Each point is reached from the start by the listed moves, each made 0, 1 or 2 times, or once backwards (-1), plus a little noise. Say if it took an odd or an even number of moves. Then give how often each move was made.
In the rows, zero is written as 128.

Moves:
(1): [141,  89, 116, 159]
(2): [119, 129, 164, 145]
(3): [126,  93, 142, 109]
Start: [126, 135, 153, 136]
Points:
[125, 103, 163, 117] -> odd (0, 0, 1)
[ 91, 140, 249, 120] -> even (-1, 2, 1)
[153,  58, 128, 201] -> even (2, 0, 0)

Moves:
(1): [149, 128, 106, 144, 143, 128, 109, 121]
(2): [133, 112, 131, 124, 132, 122, 102, 118]
(3): [137, 152, 142, 115, 138, 130, 129, 137]
(4): [124, 119, 147, 136, 133, 115, 138, 112]
(5): [114, 138, 123, 125, 137, 134, 134, 122]
(6): [130, 151, 116, 147, 121, 137, 124, 123]
(7): [125, 139, 120, 123, 123, 118, 133, 138]
(8): [110, 127, 124, 140, 139, 124, 120, 151]
Start: [119, 131, 130, 121, 128, 124, 139, 127]
Points:
[125, 202,  96, 152, 147, 128, 140, 168] -> even (1, -1, 1, 0, 0, 1, 1, 1)
[186, 205, 115,  92, 129, 137, 145, 158] -> even (1, -1, 2, -1, -1, 0, 1, -1)
[ 88, 249, 118, 118, 104, 137, 192, 157] -> even (-1, -1, 1, 0, 1, 2, 2, 0)

Moves:
(1): [140, 137, 120, 138, 138, 120, 131, 137, 118, 123, 117, 124, 118, 127, 140,
 125, 121]
(2): [141, 139, 121, 144, 119, 120, 124, 125, 135, 143, 131, 140, 128, 114, 135,
 119, 120]
(3): [136, 139, 127, 117, 124, 135, 138, 138, 116, 122, 146, 125, 141, 148, 120,
 123, 126]
(4): [109, 121, 128, 126, 145, 148, 127, 136, 143, 144, 137, 123, 125, 139, 150,
 132, 128]
(5): [107, 157, 136, 120, 123, 129, 147, 101, 132, 131, 131, 145, 116, 128, 118,
 115, 135]
(6): [108, 144, 101, 128, 144, 141, 132, 151, 122, 114, 116, 126, 104, 123, 116,
 102, 126]
(7): [118, 135, 129, 137, 121, 139, 125, 137, 135, 133, 126, 124, 125, 125, 135,
 141, 145]
(8): [130, 136, 127, 113, 134, 124, 123, 135, 127, 135, 142, 114, 113, 120, 136,
 133, 126]
(9): [145, 121, 138, 136, 129, 162, 131, 108, 142, 120, 136, 132, 110, 126, 121,
 127, 137]
(10): [135, 124, 129, 113, 119, 122, 126, 128, 126, 148, 131, 126, 126, 141, 128,
 135, 132]
(11): [118, 140, 105, 139, 131, 128, 127, 119, 137, 133, 120, 132, 141, 134, 110,
 145, 127]
(12): [117, 111, 135, 127, 116, 126, 143, 131, 113, 132, 143, 126, 106, 122, 123,
 122, 105]
(13): [128, 140, 133, 130, 143, 125, 130, 137, 140, 140, 124, 135, 123, 145, 118,
 135, 118]
(14): [119, 127, 132, 128, 120, 129, 143, 121, 150, 120, 142, 104, 105, 134, 133,
 116, 117]
Start: [128, 132, 118, 129, 118, 142, 120, 125, 148, 144, 109, 131, 117, 125, 134,
 131, 134]
Points:
[ 61, 157,  50, 135, 160, 147,  92, 188, 175, 249,  69, 183, 109, 137, 147,
 108, 123] -> even (-1, 2, -1, 2, 0, 2, 0, -1, -1, 2, 0, 0, 1, -1)
[241, 125, 140, 123,  88, 114,  62, 118, 156, 218, 147, 156, 134,  97, 129,
 184, 128] -> even (-1, 2, 0, -1, -1, -1, 0, 2, 1, 1, 0, 0, 1, -1)
[108, 189, 128, 152, 115, 193, 154,  52, 227, 142, 109, 144, 155, 208,  79,
 189, 180] -> even (0, -1, 1, 0, 1, -1, 1, -1, 1, 0, 2, -1, 1, 1)
[101, 131,  87, 137,  75, 104, 198,  65,  99, 111, 101, 126,  66, 134,  72,
 110,  71] -> even (2, -1, 0, -1, 1, 0, -1, -1, 0, 1, 2, 2, -1, 1)
